Each row is a point. A path goes straight from each point to the next, and from the last back to the first. The post is the endless flat space through its rows: a point in 2 columns, a line in 3, a plane in 4, and so on, so that a path can go around it. How many times does the path go around the post? Going back the other way cancels.

Post (2 x 3):
[[ -5  50 -17]
 [  7 -22  16]]
Path (27 x 3):
[[-10  52  -4]
 [ 29  37  20]
 [ 57  16 -10]
 [  0   8 -24]
 [-54  -2 -22]
 [-13 -44  32]
 [  4   9  43]
 [ 36  37  22]
 [ 42 -50  24]
 [ -2  17 -56]
 [-13  -6   1]
 [-14 -33  35]
 [ 17   2  42]
 [ 30   6  13]
 [ 26 -11   1]
 [  5  -5 -11]
 [-51  -7  -9]
 [-34  -1  25]
 [ 15  -9  44]
 [-12  45  -2]
 [-23 -84  30]
 [-26  23 -53]
 [ 22 -22  -2]
 [ -1 118 -53]
 [  6 -30   1]
 [-63  33 -48]
 [-18  31  -6]]
Times around: 3

Post (5 x 6):
[[-54 -20   4  32   5  28]
 [ 11  23 -43 -25  12 -57]
 [  4 -27   1   7  28  15]
 [ -5 -67 -55  32  -5  47]
 [ 28  -9  10  24  18 -21]]
Path (23 x 6):
[[   0  -43  -38  -46   -7   32]
 [ -60  -44    0   37  -12   14]
 [   6   -5  -24  -11   30  -50]
 [  13  -65  -67   17   24   48]
 [  61   63    4  -32   36  -53]
 [   9  -22   -2   16    3    8]
 [  15  -37    9  -11   12   -8]
 [ -22  -17  -24    5   -4  -38]
 [ -33  -65  -42  -19  -30   25]
 [ -22   -5   19   48  -23   14]
 [  -5   18  -28  -23   37   -2]
 [   6  -23  -16   29   27    0]
 [   4 -101  -13   -2   27   28]
 [ -42  -55   -8  -31   -9   28]
 [ -41  -17  -23   20  -37   65]
 [ -41  -17  -41   31    2   35]
 [  -5  -62  -37   50   15   46]
 [  -4  -56   -2   14   37  -14]
 [ -41  -32   -2  -26   18   34]
 [   6  -16    3   64  -36   25]
 [  35   -3    8    3   52   43]
 [   6    0  -70   25    5  -31]
 [ -11  -17  -69   14  -16   17]]
Times around: 1

Post (8 x 9):
[[-16  31 -53  12  -2  67 -26 -62  19]
 [ 38 -34  -6 -35  -3 -67  -9   6 -23]
 [-18  -1  16   2  16 -26  23  19 -32]
 [ 19  33 -24  15 -53   7  -3  -8  39]
 [ 52  71 -60  55  -6  37   9 -55  49]
 [-23  11 -22   8  28 -29 -27  42   4]
 [ -6 -27  17  42   6 -45 -34  10 -22]
 [ 45  -9  41 -23   6 -36 -26  46 -45]]
Path (29 x 9):
[[ 19 -50 -12  -5  33 -45 -17  16 -26]
 [ 22 -16  57  -6 -22 -19 -27  71  37]
 [ 39  24   3  18   9 -41 -62 -45  16]
 [-14  28 -61  25  -8 -41 -29 -34  26]
 [ 25 -20 -43 -27   6 -59 -40  33 -48]
 [ -2   5 -29  29  30  14  31  19 -16]
 [ 33 -71  25  26  12 -11 -25  20 -23]
 [ 46  15 -53  13   6 -12  42  60  18]
 [ 25  26  20  96  16 -49  75  46  33]
 [ 37  -5  34  19 -29 -34 -13   4   8]
 [ 35  13  25  23  -8 -30  13 -44   9]
 [-36   8 -17 -13  77  35 -17  -6   5]
 [ 77  10  18  57 -21 -10  17 -13   0]
 [ 11  -2  -1  45  50 -29 -14  -6  40]
 [  2  46   5  24  15 -25 -32 -36  23]
 [-35  -1  -8 -22  36 -51   9  10 -35]
 [ -5 -24 -47   3 -16 -52 -19 -26 -13]
 [-16 -10 -54 -50 -26  29   2 -22  -2]
 [  7  25 -42  -4  -1  39   9  27  -6]
 [ 24  34 -55  -8 -39  -6  10  26   8]
 [ 38 -26 -51   4   2 -15   9  -6 -11]
 [-15  -8 -22  36 -27 -39 -24  21  50]
 [ 22 -40  -4 -24   1 -19 -22 -30  33]
 [-16 -45 -73  -3  25   3 -37 -17   9]
 [ 38 -51 -27 -25   9  18 -55 -73 -16]
 [-20 -46 -30 -74  30 -21 -37 -30  19]
 [ 34  72  30   2   3  18 -54 -11 -29]
 [  1  12  -7  52 -44 -65 -10   1  -6]
 [ -5 -17 -49   5 -56  30 -11 -48  -1]]
Times around: 3

Post (11 x 12):
[[ 31 -35  26   7   5  30 -54 -15 -30 -21 -19   8]
 [-26  47 -10  29 -14  18  21 -24  44  10   5  -2]
 [ 48 -11 -44  31   2   7  45  29 -71 -19 -32  12]
 [ 12 -24 -39 -13  -6 -32   4 -44  16  58  13  32]
 [-16 -15   7  -7  48 -14 -41 -23 -31 -16   2 -25]
 [-22  23  15  21  28  -1  16  27 -14  28 -34   5]
 [-25  -1  15  62 -11 -11 -12 -42 -17 -12  -1 -56]
 [-63  37  11 -16 -11 -28  -2  61 -21  68  37 -15]
 [ 10 -29 -18 -17 -21 -28  17 -16  52  35  14  -1]
 [ 30  22  39 -77 -17   1 -42 -25  21   5   4 -24]
 [ 35  16 -19  22  17  42  66 -22  28  34  18  34]]
Path (25 x 12):
[[ 63 -28  -1  21  14  20  13   1 -69  -5  26 -38]
 [-11  11 -44  -8   0  16  69 -18   4  71 -12  13]
 [ -2 -60   2 -17  -6 -11   0 -67  30  21  -6  14]
 [ 64 -30  10  16 -34  -8  44   4 -16   3  -4 -14]
 [-27  60 -25  32 -38 -19 -54   9 -16   9  21  12]
 [ 38   5 -33  50  20  13  27 -58  27  55  -8  -1]
 [ 44 -69  47 -27  -8  20 -44  37 -12  38 -91 -18]
 [-45  16 -14  -6  11 -25   6 -31  16  47 -43  22]
 [ 22   6  10  18 -98 -10  57  48 -15   1   0 -12]
 [  8  -2 -32  -1  28 -14  32  17   0  33  24  51]
 [ 20  11  -1  53 -14  29 -24 -21  13  -5 -37   6]
 [  8   4  39 -48  -9  10 -21  19  40  53  22 -24]
 [ -8 -39   9  -4  44  12 -15   0 -39   9  -9  -7]
 [-17 -44  14  39 -24  -9  55  -9  19  14  13  27]
 [-43   9  30  24  15 -46 -10 -31  30 -12 -24 -43]
 [ 13  33  -6  -1  61   2 -34 -43  16  35  24  34]
 [ 36 -16 -10 -31 -30 -37  22 -36  96  33  21 -68]
 [  4 -20  20 -40  -9  37  -4  63 -18  50  37  12]
 [ -7 -33   3  28  -2  20  -3 -32  21  30  12  37]
 [  3 -36  41   4 -52  75 -24  35 -16  50  42  15]
 [ 15 -47 -27  -9 119   5 -44 -79 -25 -49 -19 -20]
 [-17  48  53  58 -51   3  -7  20   5  89 -11 -36]
 [ 51   7   9 -39  12 -20   4 -17  14   6  45 -13]
 [ 33  22   2  12 -21 -13  30   6 -21  43 -31 100]
 [ 29  32  11   5 -46   3 -14  17  31  64  42  13]]
Times around: 3

Post (17 x 18):
[[ 13 -21  19  11  51 -26 -47  13  -6  10 -17 -26  18  14  -8 -12  -9  12]
 [-16  17 -38  11  15  34 -10 -39  15  23  -5  19  46 -35  -6  -4  15  65]
 [ 42 -26 -14  39 -47 -66   1  59  -6  -7 -20 -49  68 -10  53  50  14 -10]
 [ 33 -20 -12  -3 -20  59 -25 -35  16  28 -53  79  21 -92  -1 -29 -24  52]
 [-25  -6 -56   2 -25  30 -44  -6  37 -17  26 -47   0  28 -19  54   7 -41]
 [-35 -22 -10 -15 -61  30  -4  14  21  41  10   9  13  12  -6  12   9  26]
 [-10 -25 -12   3 -42  16 -67 -16 -29  -2  35  13  38   9 -31  16 -39  20]
 [ 29  26 -28  10 -21 -64 -31  41  16   6  24 -22  30  -5  32 -19  14  -2]
 [-14  28  41  -1 -14  -9  -3   8  33  17  13 -59  22   5 -67  18 -49  28]
 [ -9  -4 -63  18  30 -17 -43 -61  17  43   5 -27  10 -12 -45 -29  -1   9]
 [ 39  30   4  23  23 -42 -24  36 -27  35   1 -33   9  -6  29  60   9  18]
 [ 11 -17 -38   1 -34 -48  47   9   9 -64 -43 -28  26  17 -85 -18  92 -31]
 [-14   1  35  35 -24   0   4  45  12  51  46 -18  60 -33 -52  -1 -43 -12]
 [-43  31 -47  38  22  41  11 -81  16  11 -18 -32 -39  22  26  10  19 -10]
 [ 45  11 -43   0 -14  40 -14 -40  17  14 -37  52  44 -16  29  17 -57 -16]
 [-14 -40   9 -41  37 -47  -6  12 -33 -11  37 -20   1 -16 -37 -39  -6  22]
 [ -5  25 -42 -41 -33  46 -31 -24  10  34  52 -64   1  36  -3 -24  32 -18]]
Path (28 x 18):
[[ -35  -51  -24    3  -11   53    2   12    6   14    4    3    1   13
   -34   53  -16    1]
 [  41   -5  -63   17  -36    8    5   38   -7   26    4  -11   55  -41
    29   -4    9  -28]
 [ -15  -15  -19   41  -22   -1  -19   15   19   25   29  -33    6   12
   -59   21    9  -17]
 [   8  -43  -41   28   -2  -68  -26   23  -13   46   -8  -51    9   14
   -18   57   12   36]
 [ -28    9   17   30    6  -34  -21   42    1    8   11  -36  -13   -1
   -43   32    6   16]
 [ -12   42   -5   54   49    1  -75   22   78    7  -21  -46   18  -60
    -6   29    1   40]
 [ -42  -22  -11  -48  -13   18  -12   33   40   23    3  -11    0   -2
    10   20   -2  -10]
 [ -46   19  -20   -9  -38   12  -17   67   25   46    2  -46  -18  -25
    -7   40   48   46]
 [  15   -4  -28   14   -4   22   13   35    3   30   19    1   27  -31
     3   23   -7  -19]
 [ -24   -3  -23   17   11   46   27  -34   45   18   32  -54   19   52
     7  -18   -6   14]
 [  32  -17   15   32  -57  -32    4  -27  -30   66    6  -46   72   12
   -31   36  -28   47]
 [   4  -17  -28   22  -35    3    4    0    3  -16   -5   -6   10   64
    11   -2   10    3]
 [ -14   29   18  -24    4  -29  -10   -6  -59  -31   65  -19   -5  -25
   -24  -25  -80   42]
 [ -38   40   10   58  -33  -29  -20   13   -9    1  -10   -2   15   25
   -45   15    0  -28]
 [  53   73  -74   -3    0  -43  -57   24   43  -32    2  -65    9  -12
    43   23   95  -47]
 [  16  -17  -41    3    7   24   -4 -111   29   21   29  -85   40  -14
   -20    5  -39  -13]
 [  -6  -60  -54   49  -23  -78  -40   28   31    9   26  -67   29   41
   -63   -1   16  -21]
 [  47  -21  -27    3  -53   10   21   18  -35  -11  -44   22   56  -65
    17    5   -5   59]
 [   9   26   -9  -43  -49    2  -43   34  -29   -4   10  -23    6   73
    49   28   10  -14]
 [   5   24  -32    1  -53  -20   -5  -50  -27   -5  -24    2   16   56
   -34  -17   24  -42]
 [ -11   -8  -49  -48  -13  -17  -10  -49   11  -39   21  -14    4  -13
   -45    9    0   36]
 [  -7   12  -30    7  -48  -35   -4   30   44   -9   60   -2   23   -8
    13   19  -38  -14]
 [  -3  -15  -21   54   -6    8   -2    7   27   57  -13  -64   15   -5
     6   14   74   36]
 [ -27   37    5   61   44   48   21   19    4   60  -20  -17   35  -19
    20  -14   34   65]
 [ -66  -16  -82   -2  -23  -28   12   -9   15  -28  -22  -28   60   -2
    -8   23   16   39]
 [  20   -7  -34  -24  -63  -34    1   23    4    1  -37   -1   53   46
   -25   39   32  -16]
 [  -7  -38   16    1   27  -11  -23   -8  -11   13   18   10   41    5
   -20  -12  -16  -20]
 [   8  -47  -33   58  -37  -47  -25  -11  -35   58   54   38    8   -5
    34   23  -28    4]]
Times around: 3

Post (17 x 18):
[[-25  35  73 -13  17   0 -34  18 -12 -42   7 -25 -25 -63  -6   1 -56 -43]
 [ 22  37  26 -27 -10 -24  -9 -13 -26 -12  46  27  15  13  60   8  13  22]
 [ -2  39  42 -12   7 -19  28  -8  -3  -8  41   8  41  33   9   5  25 -38]
 [ 23  23  27 -10  42 -62  23   7 -32 -17  28 -14  -3 -20  53 -22  11 -18]
 [-45   1  -8 -27 -20  72   7  68  10  43 -45  -4 -52 -33   5  32  13  14]
 [  6 -19   5  29 -23   4  -5 -27 -18   7   1   7  16 -10  49 -16  22 -31]
 [ 16 -53  46   6 -48   6  25  -8  15 -32  17   6  -2 -14  12 -39  32  -9]
 [-48 -52 -29  -3 -60  -8 -12  12 -17 -10 -23   5  13  -4   1 -18  54 -11]
 [-45  10  12 -37  13  40 -30  54  11  69 -90  43 -36  36   3   2 -25  20]
 [-23  19   6   6 -34  54 -26  55  30  28 -83   1 -88 -27 -54  -6  11  20]
 [ -7 -38 -40  16 -50   1  12  40  34 -14 -50 -14 -23 -17 -18   0 -19   9]
 [-39 -19  -8  37 -18  25  21   5  -7 -48  10  -3 -43 -10  -2 -36   5  -1]
 [ -1   4  -3  -9  -9 -38 -14  -7  40 -25  44  -1  13  -5  37 -16  20 -38]
 [-12   9  33 -29  20   3   7 -55 -11 -33  32 -35  18  21  55   2  22 -15]
 [ 30  17 -21 -21  13  18  -7  -3  -3 -54   3  26  19  -9  -1 -25  34 -25]
 [-55  13  15 -24  -4  36  -5  41  19   6 -84  38 -91 -33 -12  61 -13  26]
 [-17 -18  20  30  -7   6  -9  24  26 -31 -22 -15  49 -13  26 -22  31  -4]]
Path (26 x 18):
[[  24   34    3  -39   13   -6   43    5   -8   -3   11   40  -30  -26
    28    9   32   -6]
 [  26  -16   64   -6   27  -10   29    2  -34  -43   25  -12    3  -42
    54  -58   22  -32]
 [  46   41  -37  -38    9   34   -3   75   49   42  -20   18  -63   17
    -9   15   30  -39]
 [ -14  -44   13    4  -60   29  -49   65   33   14  -54   -1   23  -14
    17    3   22   52]
 [ -36   -8   68   51    1    1   12  -46  -28  -24   -5   15   29   21
   -21    4    1   12]
 [ -37   -5   32   13   -5   33  -30   17    5   -1    7   20  -28   10
     8  -30   17  -28]
 [ -38   -1    3  -47   52    8    2  -11  -41   18   40    3  -14   41
    75  -21  -12  -13]
 [  54  -10   92   66  -67   12   -3  -30  -33   13   39   -3   35  -34
    24  -15    5    7]
 [  10  -15   54  -45  -12   34   54    4   30   51    2    9   22   21
    23  -41   19   30]
 [ -11   -1   14   34  -60   28   61    8    1    3   11  -10  -28   -1
    11    3   39    6]
 [   3   25   -1   35    8  -39  -25   28   51  -58  -23   57  -21   24
    20   14  -13  -34]
 [ -87  -71    9   -5   14  -34    4  -17   12  -97   21  -41   37   12
    79   27    9   27]
 [  -5   -3   37   21   -2   29   -6   10  -38   42  -23    0  -32  -38
    35  -38   15   28]
 [ -54   13   27  -31  -21  -21   43    6  -65  -17   19    8  -50  -24
    17  -20    9   -8]
 [ -49   -7   52  -16   23   17   11   22    1  -43  -28  -16    6    6
    13   -8  -22  -18]
 [ -49   16    8  -52   24   67  -44   15  -46  -23  -24   51   39   -7
    21    4   12  -47]
 [ -41  -17   21   18   28  -14    8   26   36 -119  -17   -2   23  -62
    20   -4  -49  -25]
 [  -3    0  -25   11   16  -33   -1   17   20    0   -9  -40  -21  -29
    45  -24  -19   26]
 [  13   28  -44   -4    4  -11   10   -5   -3  -52   15   27  -46   37
   -64   25   17    1]
 [  49   27   23   -2   20   75   21    1   -5   -3  -17    1   -7   22
    -7  -18   53  -27]
 [  47   -2  -15   -6   -5  -75  -27    8   36   -6  -20  -34   28  -34
    92   -9   -9  -26]
 [  35   82   15  -17   37    3  -20   46    0  -47   32   38 -121  -70
     5  -31 -100   29]
 [ -21  -17   72  -46  -13  -44    0    6    3  -45   32   10    0  -30
    10    9   30   23]
 [ -51  -16  -42  -24  -37    4   21   57    8   53    6  -12  -68   24
    17   68   15    2]
 [ -15   22   -3  -30   56  -54  -15   78   30  -26   -7  -46   12   -7
    69   -5  -26   -4]
 [  28   -5  -19   22   -9  -49   51   17   -6  -14    0    2  -49  -29
    34  -17  -27  -24]]
Times around: 0

Post (17 x 18):
[[-24  28 -29   4  10   5 -19  -2 -70  38 -18  16   3 -71 -53  10  21   5]
 [ 27   1 -34  25  -5 -39   4  29  34   6 -23  35  -8  18 -12   1  42 -32]
 [ 16  15   8 -19 -34 -12   2 -19 -14  18 -48  -4 -35 -42  17  -8 -20  76]
 [-39 -15 -19  13  10 -20 -10  32  14   0  -1  36  -8  49   9 -28   2  -1]
 [-37  -1   8 -30   2 -33  -8 -52  67 -14  71  41  10  35 -28  33  66  -4]
 [ 31  26   2 -24  26 -40 -23  31  40   7  10  45  -7   7  38  -9 -13 -36]
 [-22  20  -7  71   2 -68 -13  -2 -25 -25   7  26 -14 -42  -4 -18  -6  16]
 [  9  -2  -2 -12  -7 -49  42  -2   8  29   9  33 -42 -29 -43  49  21 -33]
 [ 29 -21  -7 -29  24  15  57 -15 -13  23  34 -43  10  61  35 -16 -22  17]
 [  6  -6  14  23   1 -17  37   8 -14 -19 -43  10  -7 -53 -25  -3   7  -9]
 [ 40  10 -24 -33 -32   4 -64  12  61  -5  -6  41 -30 -61 -24 -45  16 -47]
 [  5 -55 -20 -10  33 -12  -7  42 -42 -20  16 -32  34  13  16  30 -15   6]
 [ 58  20 -15   0  12 -26  27  61  43 -14  13  51 -33  37   5   3  49  15]
 [ 35 -22 -26  11   0 -22  39  22  48  11 -11  35  17 -28  24 -18   3  26]
 [-28  24 -34 -39  17  -4  -3  44 -21  -5  22 -38   1   0  57 -17 -10   2]
 [ 14 -50  14  60 -52  -7   7  -1  -1 -11   0   2  16   9   5  11 -42 -29]
 [ 33  33 -44  -5   5  33  59  -1  21  24   0 -40  -4  25  19 -11 -47  47]]
Path (31 x 18):
[[ 24  40 -50  49  19  16 -33  32 -10  34  -1  44   3 103 -46 -38  17  70]
 [  9 -48 -12  45 -27  -8  62  72  49  17 -29  68 -15  16 -22  -3  26  96]
 [  5 -14   5  -9   6  -6  66  44  -6 -15   5  13  -1   8   2 -41   3  40]
 [ 18  14 -40  64 -33 -19   8  16 -28  19  -2  22 -14  47  14 -35 -25  24]
 [ 40 -17  10 -26 -45 -27  38   9  12   8 -65  31  -3  21   8  31 -13 -21]
 [ 30  16 -36  37 -30  -8   7 -21  -1  21 -15 -38 -22 -12  37 -17 -53  -9]
 [ 45 -93  14 -10  18   1 -44   8  28  19   1  50  -2 -38   3 -21   1   2]
 [  9   3  10  70   1   3 -22   6 -61  29  -5 -27  59 -31  13  16  -6 -59]
 [ 41 -33  -2 -13   1   4  -2   2 -20  42 -51  21 -32 -14 -22 -69 -33  57]
 [ 29  41  20  44  26 -14 -18 -25 -21  26  22  93   4  70 -62  14  22  27]
 [ 47  14 -35 -15  -1 -21  51 -20  43 -13  -3 -39 -27 -25  11 -20 -19 -14]
 [ 19 -36   6 -14  42 -23  31  27   4  21 -11  61 -49  52 -11 -21  16  36]
 [ 23 -21 -16  18 -88  18 -20 -41   4  13  22 -13 -49 -41 -47  45 -10 -15]
 [ 27   4 -24   6  -5 -23  14 -34  42  45 -35   3 -62  17  -3  31  -1  71]
 [ 39  38 -32  57 -16  -8  51  26  -2 -12  11 -49 -28 -26   6   3 -40  25]
 [-62 -43 -16  22  23  10 -31   7  19 -32  33  51  35  52 -33 -89  41   6]
 [  7 -13 -10 -15 -18   1 -21 -33  20  -9  43   2  -5  17 -36 -22 -25 -32]
 [-51 -37 -19 -25 -99 -11 -25 -54   6 -11 -26  12 -26 -72 -22  15  31  54]
 [-22 -37 -38 -45  13  -3  21 -18  16  91   1  38 -40  50 -31  76  28  20]
 [-14 -31 -27  13  27   2  46  25  20 -19  24 -13  30  -3  27 -24  39  13]
 [ 11  23 -25  23  26 -20 -17  45 -38  45 -30  20  -6 -15  28  -8 -54  46]
 [  8 -31 -52 -54  -8  61   1  -2  20  31  26 -15 -15  15 -34 -90  17  28]
 [ 44   5 -20  40  -2   7  40  31 -25  22 -66  27  31 -15   8 -30 -10  81]
 [ -4  90 -44  -5  25 -27 -29  60  19   3  55  81  -1 -31  32 -26  -6  19]
 [  1   6  -1   3 -29 -14  48  26 -38  16 -24 -13   6  18 -57  42  10 -48]
 [-21   5 -32  33 -10  13  81 -36  15  29   2  23   0 -13 -55 -82   2   4]
 [ 23  70 -20  16 -10 -58  14  30  14 -30 -61  26 -36  59   3  29  38  67]
 [ 36  30  -5 -70  23  14 -46  25  12 -19  12  40 -35  32  26 -17  31  12]
 [  6 -23 -90   0  18  35  30  33  -7  16  59 -32 -29 -22  -2 -23  38 -22]
 [ -3 -38  17  13  64 -11  -7 -11  -9  33  18  48  42  43 -22 -23  20 -58]
 [ 29  22 -50  25   2 -19  43  22  -9  -3  30 -16 -12   8 -72 -16  76  -6]]
Times around: 4

Post (17 x 18):
[[ 27   0  -2  28 -11 -11 -24 -21 -19  14  -5 -38  17  15 -16  28  29   2]
 [  1  10 -30  -9  -5 -15   8   8 -38  -2  60   4 -27  24  19  -1  47  43]
 [-20  14   7 -17 -17  -4 -32  -3 -54  -4  32  74 -47  -2  15  14  53 -13]
 [  8 -21   9  27 -34  46   8   8 -21 -52 -29 -10  18   7   6   9  50  28]
 [ -1  24 -20  19  34  -1  24 -14 -44  -8   8 -21 -34   8  -4  18   4   3]
 [ -9  39  30  18 -23  28 -28  -5 -17 -20 -18   2  -7  35 -41  29  14  14]
 [ 13  23  -2  12 -21 -29  20  44   9 -17 -95  27  13  -9  24  18 -30   5]
 [ 20  22  13 -19  16 -20 -21  -9  -8 -14  -4 -27 -18   9  -3  23  32 -19]
 [ 12  38  -3   0   2  -6  30 -19 -29  16 -12 -43  -4   6  14 -11  33 -10]
 [ 11   2  21  -9  14  19  29  28 -40 -44  -4   2  23   0 -16 -24  22  54]
 [ -8  10  19 -21 -47  60  33  -2  -8 -38   8 -19  70 -16  -8  25  27 -11]
 [-10  62 -36 -52  16  34 -50 -19  -6 -23 -18  44  21  30 -13 -48   9 -56]
 [  3  17  19  33 -84  11 -12   9  11  -2 -32  -3   3 -43 -20  14 -16  -1]
 [  2  12  -2  23 -36  60 -14  39 -17  45  18   1 -24   4   4   6 -19  28]
 [ 43  14   5  23 -22  36 -10  -2   6 -15 -16  27  10  23  -9 -27  24 -42]
 [-33 -24  -8  29  33 -16   3 -25  -4 -17   6  -9 -16  42  -2  -4  54 -13]
 [  7  39  23   4 -11  24 -22 -35 -17  -8   1 -11  -6   1  16  11 -13   0]]
Path (24 x 18):
[[ -23  -26   62   41   65   97  -38   18  -25    4   -6  -14   10   24
    -1  -26   29   33]
 [  16    9   57   55  -23   15   -4  -30   -2  -59  -52  -31   14   19
    -7  -26   33    7]
 [  35   -9   -4  -18  -42   -6  -48  -26  -26  -36   -3   -9  -33    0
   -14   56   14  -11]
 [  16   73    0  -51   21   37   -1  -23  -30    8   10   33   10   27
   -19  -24   -8   20]
 [  -3   51    1   23   19    9   20  -13    3  -23    1  -10   15  -10
   -33   19    7   -7]
 [  54   52    6   21 -121    9   12   28  -29  -23  -34   23   33  -17
   -14    8   55  -19]
 [ -34   23   -2   -5  -15   -2    0   62  -20  -31   13  -31   -8   32
   -19   51  -22   63]
 [  -6   30   23   31  -22    4   -8  -23   -8  -23  -52  -54   33   -2
    15    0   29   22]
 [  43    7  -15  -17  -10   24  -35  -26   -1  -39  -24   36  -14  -45
    41   -1    5  -61]
 [  32    2   -7   -4    5   41  -35  -38   -6   -2  -13  -21  -43  -22
    -2   30   27  -60]
 [  25   27  -10    1  -28   43  -43   -2  -11  -29  -79   -6    3  -32
    22   -1   49   -6]
 [ -19   36  -13  -13   -3   21   -7   56  -28  -45   -5   15   24   26
    22   41   46   37]
 [  29   17  -29   13  -20   51   17   -1  -67  -14  -37  -32    0   -8
   -28   18    8  -29]
 [  16    3  -17  -12   -9   77  -28    4  -82  -42  -11   27  -24    4
     7    0   25   44]
 [  -9   12   35   10  -19  -33   -6   10   -6   43   20  -21  -16    9
   -19    3  -20   11]
 [   6   25    3   22   21   -2   43   36  -64   13  -11  -20    3   15
    25  -25   65   42]
 [  55    7   -1   27    5   51   13   25  -16  -53   30   19    5   10
   -17   31   36   29]
 [  19   28    7    6  -14   26   11   15  -32   -4   -6   46  -13    9
   -64    4   -6   17]
 [   9    6  -10  -22  -16   35  -77  -61  -10   10  -27  -13   -2    3
     4   -2  -10  -21]
 [  14    1   -7   35   23   48   19   17  -18   22   27   38   41   -6
   -12   11   -5   12]
 [  26   58   35   49  -35  -33  -27  -39  -25   10   -6   -5   21  -44
   -27  -12   23   -9]
 [ -50  -39  -18   -8   31    0   -4   -5    8  -93   17  -24   15   25
    10   11   23  -11]
 [   8   13   -2    0    5   15  -17  -51  -18  -28  -33  -52  -20   -2
    12   16  -19   -1]
 [ -65   46  -17   30   58    2   58  -31  -53    8   14   27   -4   47
   -25  -34   -3   44]]
Times around: 2
